Every row gives one point. To make a cloud, some directions were put in groups of two or more. Within a group, all points are equally far from the middle, so they leave a hole (a ring in 2 directions, a hollow ball in 3). The other directions are filled evenly. Then the cloud was stretched, turned, moved and blurred a little. Count the holes, and give their numbers of directions, smallest first.
(in the rows, 128 means zero)

Cloud (20 x 3):
[[112 176 116]
 [125  60 151]
 [177 124  88]
 [146  85 145]
 [106 170 126]
 [121 179 136]
 [109  82  90]
 [138  75 162]
 [150 104  71]
 [158 155 168]
 [175 126 122]
 [111 157 173]
 [ 99 160 126]
 [161 200 124]
 [155  97 121]
 [ 99  78  96]
 [105 151 182]
 [119  58 142]
 [155 181 150]
 [ 72  96 116]]
Holes: 1 (2)

Cloud (21 x 3):
[[111  79 117]
 [176 156 164]
 [125 116  86]
 [ 56 163  96]
 [124 157  99]
 [ 61 147 107]
 [154 139  77]
 [159 146  70]
 [161 163 147]
 [ 60 136  93]
 [118  97  92]
 [ 69 196 141]
 [142 174 163]
 [120 116 101]
 [ 63 165 150]
 [125 176  86]
 [162 162 122]
 [ 95 141 112]
 [113 120 135]
 [122 140  67]
 [162 152 112]]
Holes: 0

Cloud (29 x 4):
[[153 175  88 128]
 [ 89 137 146 133]
 [136 164  93  92]
 [181  80 126  75]
 [ 80  81 118  84]
 [ 85 153 118 137]
 [204 130  88 105]
 [130 143 160 111]
 [139 176  97 116]
 [208 120 118 113]
 [121 166  88 147]
 [ 66 122 112 120]
 [168 109 157  91]
 [ 72 131  87 123]
 [139 175  91 140]
 [ 96 138 152 133]
 [134 146  71  78]
 [154 101 151 143]
 [161 169  87 140]
 [145  56 101 101]
 [131 107 165 137]
 [146  80 134  65]
 [ 88 111  80  70]
 [120 133  67 143]
 [149 129  83 152]
 [199 111 141 108]
 [ 66 114 116 116]
 [114 132  76  69]
 [173  66  84  81]]
Holes: 2 (2, 2)

Cloud (49 x 6):
[[ 98 183  83 137 124 150]
 [ 97  84  95  48 135 183]
 [200 138  78 124  68 105]
 [106 155 116  47 145 141]
 [189 124 145 113 110 108]
 [158 131  82 106 112  90]
 [125  91 108  74 105 110]
 [124  84 127 161 111 206]
 [ 88 143 186 131 162 134]
 [ 85 204 132 142 170 145]
 [159 100  92 182  77 122]
 [117 137 101 129 143 187]
 [146 140 170  95 121  92]
 [116 189 185 182 128 139]
 [151 117  73  71 117  97]
 [148 101 100 176 116 158]
 [113 174 145  73 177 161]
 [117 100  98 105 116 197]
 [155 153 119 155  86  75]
 [110 105 184 114 148 120]
 [113 158 107 157 113 165]
 [104 157 139 153 161 179]
 [125 108  55 152 112 158]
 [135 133  53 148 105 160]
 [116 134 125 154  82 159]
 [136 114 111  70 125 167]
 [143 115 183  81 162 150]
 [126 186 149 194 100 123]
 [155 128  82  72  97  83]
 [115 124 181 200 119 142]
 [150 153 112  93 155 156]
 [186  72 107  99  75 127]
 [ 91  93 106 152 126 149]
 [123  81 160  60 165 142]
 [159 123 150 181 134 119]
 [117 128 154 147 113 107]
 [120 138 136 167 167 180]
 [145  91  70 119 122 184]
 [105  96 133 165  89 165]
 [ 90 186 181 124 164 116]
 [166 154  96  90 102  72]
 [139 138  77  91 126  86]
 [114 164 175  70 168 133]
 [ 87 198 157 124 169 150]
 [134  67 106 129 137 209]
 [137 119 108 192 103 142]
 [177 123  65  97  97 115]
 [112 176 114 169 144 129]
 [109 122  57 153  97 137]]
Holes: 1 (3)
